Each row of a before or after table is a point. One or more steps were done to the points. Then noise was added and the rows were shuffled. The steps act on how far a point lies along the listed directions, d1 being the first. Write out the steps. A step turns or swaps two directions, mirrors them in a line or flattens them onto one, adds a multiple of one to another, or multiplies one. Angles are multiples of 10 degrees, from the lower direction toward the higher: turns from -170 to 170, lines from 10 to 170 but not 90. Use the fewest steps. Two steps may share a direction if one is a turn and the other turns, adds or multiplies; they go together, in the order done. Otherwise the lowest direction goes first.

Directions:
(1): 62 16 16
(2): -12 63 -16
(3): -19 13 62
Before:
-4 -9 -3
3 0 -16
6 -14 73
-5 27 -20
-13 1 6
48 -17 81
29 -18 80
-2 -63 97
-34 30 -24
59 14 -55
22 -52 4
70 45 -26
-36 31 -11
-17 21 -7
After, 14 rows:
68 -15 29
-1 6 14
-25 -9 -78
-12 -2 -8
82 -24 11
6 18 -86
-19 40 18
-33 39 10
91 -31 -4
81 -56 60
5 -57 0
-5 -7 5
-11 27 5
-18 27 -13
Steps: turn d1 and d3 by -70 degrees

Directions:
(1): 40 -28 58 7
(2): -40 -6 17 62
(3): 34 62 3 27
(4): -38 33 46 -34
Before:
8 22 59 28
-10 82 -1 45
55 -16 -3 48
-5 13 40 29
27 -33 14 28
2 -10 50 8
41 -29 8 36
-13 14 24 6
1 6 48 14
-20 9 36 15
-9 24 25 21
-77 29 -41 38
-60 52 -55 -4
12 -36 14 101
After:
63 -71 -24 35
-7 -19 75 -14
-6 6 49 2
35 -69 -20 25
-18 8 38 -6
15 -60 -14 19
-11 -13 54 4
-27 -26 40 -18
-19 -16 53 -16
-30 1 49 -3
-22 63 16 73
-6 95 6 31
39 47 73 27
29 -89 3 92
Steps: turn d1 and d3 by -60 degrees; turn d1 and d2 by -20 degrees; multiply d4 by 1.6

Directions:
(1): -36 -87 -24 -9 19 -5 -28 -30
(2): 2 -20 11 30 57 -44 13 69
(3): -30 30 -45 11 9 -61 45 -42
(4): 26 -32 63 -43 -9 -30 50 -23
(5): 57 -3 -53 -55 -12 -35 -25 21
Before (8 x 8):
-42 43 38 52 35 -53 65 5
16 7 -15 31 32 -50 13 50
-76 -68 0 41 40 7 4 7
1 4 -57 -9 -13 21 -33 -2
-9 3 9 7 -15 13 -3 10
2 -9 -98 12 44 -55 -19 2
3 -17 26 -21 12 -3 15 32
25 35 -30 11 -19 52 -36 16
After, 8 rows:
-14 6 4 11 -11 10 0 7
1 -3 -117 31 40 -17 -61 27
-37 51 15 36 36 -101 91 -15
6 49 -54 36 -14 85 -72 32
4 8 -75 4 -14 53 -71 22
-10 -20 50 -16 16 -12 45 11
-7 18 -17 53 38 -47 23 40
-100 -45 -34 58 47 -20 23 -13
Steps: add -0.7 times d2 to d5; turn d3 and d5 by 40 degrees; multiply d4 by 2

Directions:
(1): 10 45 78 5 4 28 -7 54 33
(2): 75 28 -18 -57 -37 20 -16 3 -31
Before (12 x 9):
67 30 -27 -53 -6 1 1 42 -21
56 61 94 -24 -6 57 -8 81 47
-27 12 36 37 23 3 5 27 19
-55 -39 -42 42 55 -33 17 -23 18
64 44 23 -40 -20 32 8 20 7
-5 34 81 10 19 15 -16 34 39
89 44 7 -54 -44 6 -23 22 -27
-14 -67 -89 -11 18 -16 -6 -45 -31
-50 -20 44 43 -10 -5 15 8 60
-48 20 34 43 22 17 1 10 48
19 36 64 -5 -9 21 -8 34 44
49 53 71 -31 -2 7 -27 38 34
After (12 x 9):
38 40 54 -21 -20 26 -11 30 31
-39 -6 60 34 -14 3 11 21 63
61 15 -49 -54 -9 -7 1 26 -30
86 64 69 -52 -25 60 -13 70 24
-13 21 41 28 17 9 -1 36 16
-62 -30 -16 51 58 -28 15 -6 31
-41 -74 -79 10 30 -21 -1 -41 -19
-32 35 45 31 16 25 -2 21 50
85 29 -25 -59 -47 -2 -19 2 -39
18 43 78 -7 10 20 -22 33 28
69 37 0 -48 -26 27 7 4 -5
70 54 51 -48 -15 8 -28 27 21
Steps: turn d1 and d2 by 20 degrees

Directions:
(1): -5 27 -37 28 -2 41 15 93 -9 13 -37 -47
(2): -60 65 19 3 -21 -40 -30 13 -25 -48 45 -30
(3): 14 -45 -26 58 33 44 -24 -10 -8 -74 40 -15
(4): -42 38 33 66 -1 38 -15 -44 52 10 -46 9
Before, 9 rows:
-52 44 -29 103 5 67 -38 61 -9 -70 17 -74
38 -22 -47 -3 35 10 18 8 -3 8 10 -5
-14 38 15 -2 -4 11 10 4 24 11 -21 16
6 9 -25 -38 -22 -36 20 64 -30 59 -17 -13
8 -5 19 -40 -33 -13 9 -30 16 80 -49 59
-73 65 31 68 11 3 -58 -39 34 -68 19 -2
-51 74 29 39 -5 9 -35 0 12 -23 3 -53
6 18 39 -28 -10 -32 16 -11 3 -2 15 -5
55 -78 -50 26 34 57 23 45 -8 -23 -5 -8
After (9 x 12):
-9 36 14 -3 -1 13 15 6 26 10 -24 19
-22 8 -24 31 9 4 -15 63 -41 -84 52 -46
-50 54 35 -38 -52 -51 -22 -15 -10 36 -9 27
28 -42 -53 99 35 120 -1 46 23 -7 -42 -33
3 10 -23 -36 -26 -40 17 61 -30 59 -12 -14
31 -14 2 38 25 64 4 -20 50 43 -57 -13
-1 24 -31 2 22 -16 -4 16 -21 -22 41 -25
30 -4 33 -27 -2 -18 27 -15 11 18 -3 7
21 -40 -1 64 43 68 -12 -62 76 6 -51 41
Steps: multiply d2 by -1

Directions:
(1): -10 -32 37 -30 2 33 -78 5 -25 24 -39 38 58 44
(2): 35 -16 -28 49 54 -43 23 -8 37 49 -57 4 7 56
Before, 9 rows:
-27 -36 49 -79 -24 63 -79 3 -31 3 10 25 54 -10
-6 -33 49 -56 -16 51 -106 -12 -50 16 -30 57 98 28
39 19 -52 43 76 -59 43 8 63 53 -37 4 -6 31
-3 -19 73 -53 -35 59 -93 25 -46 -4 -10 57 62 9
-32 -5 14 -41 -35 54 -44 13 -36 -7 -2 24 41 12
-14 13 36 -30 -32 48 -50 4 -6 -25 52 14 14 -32
-4 7 24 -21 -14 21 -35 -18 9 -18 4 2 17 -4
49 1 -20 41 64 -45 46 -30 26 63 -67 -7 -17 42
-1 47 7 2 19 3 -8 4 -16 -23 -15 6 11 -13
After, 9 rows:
4 29 -52 25 -9 -6 74 1 15 -14 23 -22 -33 -24
20 16 -43 13 10 -34 94 -18 41 -10 51 -47 -57 -58
26 -24 25 -9 44 1 -40 -23 -16 72 -83 31 39 68
9 -16 8 -24 50 2 -70 18 19 64 -66 53 66 65
5 22 0 11 -3 -6 17 -22 33 -25 13 -16 -18 -17
1 50 2 6 22 -1 -6 -1 -14 -26 -14 2 10 -13
48 44 -39 53 3 -51 106 9 37 -21 33 -30 -62 -44
5 34 -4 15 -18 5 25 -3 27 -31 66 -15 -34 -56
52 29 -73 67 27 -69 105 -35 48 3 16 -38 -38 -29
Steps: mirror d1 and d2 in the line at 70 degrees

Directions:
(1): -11 -18 -44 14 4 -6 0 -48 37 48 -43 -20 51 -5 -21 55 -88 11 -9 -63
(2): 10 -25 -5 -26 21 -57 33 -21 34 -28 -54 20 -34 -27 31 54 89 7 10 -57
(3): -53 10 51 44 -43 42 27 -18 26 44 -76 53 22 4 13 -29 32 -38 -37 13
Before, 11 rows:
55 -9 2 -55 34 -58 11 36 -18 -68 57 -5 -52 -8 30 6 109 9 21 26
36 -24 -39 -30 32 -56 -1 -8 20 -31 1 -17 -34 -4 19 59 20 40 35 -53
11 -4 13 -39 9 -20 4 11 -3 -66 25 0 -32 -4 35 -4 84 -11 41 17
-1 2 -9 -12 -10 2 -6 29 -29 -11 42 -9 -20 4 -8 -36 10 6 8 23
-34 -11 26 35 -29 -2 7 -20 57 13 -80 28 19 1 19 12 7 -21 -16 -28
21 -2 -43 -21 -1 5 -8 -2 -9 -13 -8 -13 -10 -1 -10 2 -31 12 6 1
24 26 -3 -7 14 -13 -6 35 -58 -42 60 1 -29 18 -3 -52 32 14 20 48
22 -4 13 -29 36 -37 -9 24 -23 -77 23 10 -76 -18 20 12 83 22 33 13
-35 -7 6 -2 -5 -13 23 -29 23 17 -56 27 13 3 11 24 -3 -28 -15 -21
-2 1 14 16 10 -9 -7 -13 7 16 -16 6 8 4 9 19 -5 6 -9 -23
-17 8 -19 15 -3 -19 29 -23 35 28 -51 36 12 -22 15 25 42 -8 -12 -52
After:
8 -12 10 -36 8 -25 12 -5 14 -58 -3 5 -26 -11 39 12 91 -12 39 0
-16 -11 6 25 -15 -12 -9 -17 48 2 -50 3 17 0 6 19 -19 -7 -4 -30
16 25 8 -2 12 -18 7 28 -47 -40 33 19 -33 16 8 -46 61 9 15 41
0 2 13 14 11 -5 -9 -12 6 18 -10 3 7 6 6 16 -17 9 -8 -21
-9 7 -39 12 4 -22 20 -21 30 33 -35 20 20 -21 8 31 11 1 -8 -56
9 -12 18 -20 33 -39 8 7 1 -60 -16 22 -66 -24 27 26 89 15 24 -9
15 -21 -30 -13 17 -40 7 -22 33 -5 -27 -8 -15 -2 16 57 7 30 19 -54
-5 0 -4 -8 -13 0 0 27 -26 -10 27 0 -23 3 -2 -37 30 1 5 21
38 -17 7 -44 24 -58 27 13 6 -46 7 12 -41 -11 40 20 122 -2 10 3
12 -2 -33 -16 -8 13 -5 -2 -8 -8 -15 -4 -6 0 -9 -7 -29 7 -3 7
-23 -6 -9 -10 2 -14 15 -27 15 12 -35 12 16 3 3 27 -26 -22 -6 -23
Steps: turn d1 and d2 by -20 degrees; multiply d3 by 0.4

Directions:
(1): 1 -51 11 69 58 -46 -6 33 -41 14 45 -30 -4 -64 -21 -52 4 45 -10 14 37 -40 -56 9
(2): -42 4 -71 12 52 -9 28 32 -11 96 -18 6 -3 17 37 -3 8 18 -45 -5 -66 8 41 58
(3): -60 -21 -5 -24 6 -25 -23 75 -54 -32 10 47 -22 -4 20 12 20 -25 97 -38 -38 -42 17 -28
Before:
9 15 -48 5 5 32 12 -56 62 63 -13 -35 30 34 1 -2 -8 -31 -71 22 -14 38 9 68
-46 73 -86 -56 11 49 29 2 44 100 -78 47 5 85 69 25 16 -19 -47 -6 -89 64 100 52
-29 -1 -2 -61 -18 -6 -24 40 -38 -78 -5 15 -24 21 -8 49 8 -35 87 -42 34 -38 -11 -54
46 43 35 -27 -62 9 -2 -50 46 -63 -23 1 21 13 2 -4 -31 -53 12 2 18 47 -11 -55
20 39 -30 -3 -7 49 19 -35 40 42 -25 0 21 31 -8 7 -8 19 -74 14 -15 59 17 39
-24 -38 -25 53 44 -36 26 47 -20 69 16 10 -14 -7 7 -3 1 33 -57 1 -23 -19 -12 66
25 28 15 -9 -19 -14 -16 -13 7 -27 -15 -19 2 14 -12 32 7 -37 6 21 -18 16 -16 -13
40 -31 10 15 34 -41 7 -9 -12 -38 24 -22 -3 -18 -18 -15 8 2 -15 52 34 -11 -40 -34
7 -5 -23 97 70 -40 24 3 -6 93 48 -53 28 -60 -21 -65 3 63 -115 23 25 0 -61 58
11 -7 49 -41 -71 7 -44 19 3 -121 20 35 -10 -33 -4 42 -1 -54 119 -35 31 -10 -26 -109
-24 -13 -23 34 41 2 4 37 -40 25 3 -12 -9 -27 12 -43 24 24 -7 -25 -15 -11 -13 15
9 75 -29 -57 -43 64 25 -33 54 40 -42 14 20 49 27 23 -29 -41 -42 -28 -50 73 48 7
After (12 x 24):
60 57 73 -21 -95 39 -15 -75 58 -86 12 -12 35 3 -43 16 -13 -35 -8 5 74 37 -45 -55
-20 18 -62 21 42 -29 34 17 5 79 -32 -4 12 7 46 -33 -16 -8 -51 -1 -60 37 23 30
10 -61 36 98 89 -56 -25 45 -46 5 58 -33 1 -100 -29 -100 14 70 -9 33 87 -49 -92 -3
2 19 -21 15 27 -32 -2 15 -9 27 -13 -18 0 7 2 19 13 -18 -19 22 -44 11 -5 22
3 -23 -11 69 72 -25 15 37 -32 69 45 -35 11 -75 -6 -73 -17 47 -51 -4 10 -5 -53 26
12 8 32 -11 -32 33 -13 -11 -7 -63 -7 -2 -2 -9 -11 -14 14 -15 31 -27 22 4 -18 -39
-63 16 -99 -26 25 4 18 62 0 79 -25 43 -10 14 72 44 12 -22 7 -36 -109 23 66 12
34 -22 76 8 -58 -1 -11 -10 16 -76 24 12 -7 -8 -40 25 -16 -13 14 3 58 -14 -48 -21
30 -29 6 44 18 -5 -15 -34 25 9 33 -52 23 -24 -33 -38 -7 -13 -33 31 48 -7 -58 34
28 -11 5 46 26 8 0 -2 0 9 23 -21 13 -34 -34 -35 -2 48 -50 20 34 13 -45 18
-52 2 -70 -37 34 -14 9 55 -41 22 -23 10 -25 34 24 39 11 -7 21 -38 -20 -22 24 9
23 16 -16 -46 -6 0 19 -27 20 -28 -26 9 0 48 12 33 6 -39 -10 37 -20 25 26 -32
Steps: turn d1 and d2 by -140 degrees; multiply d3 by 0.7
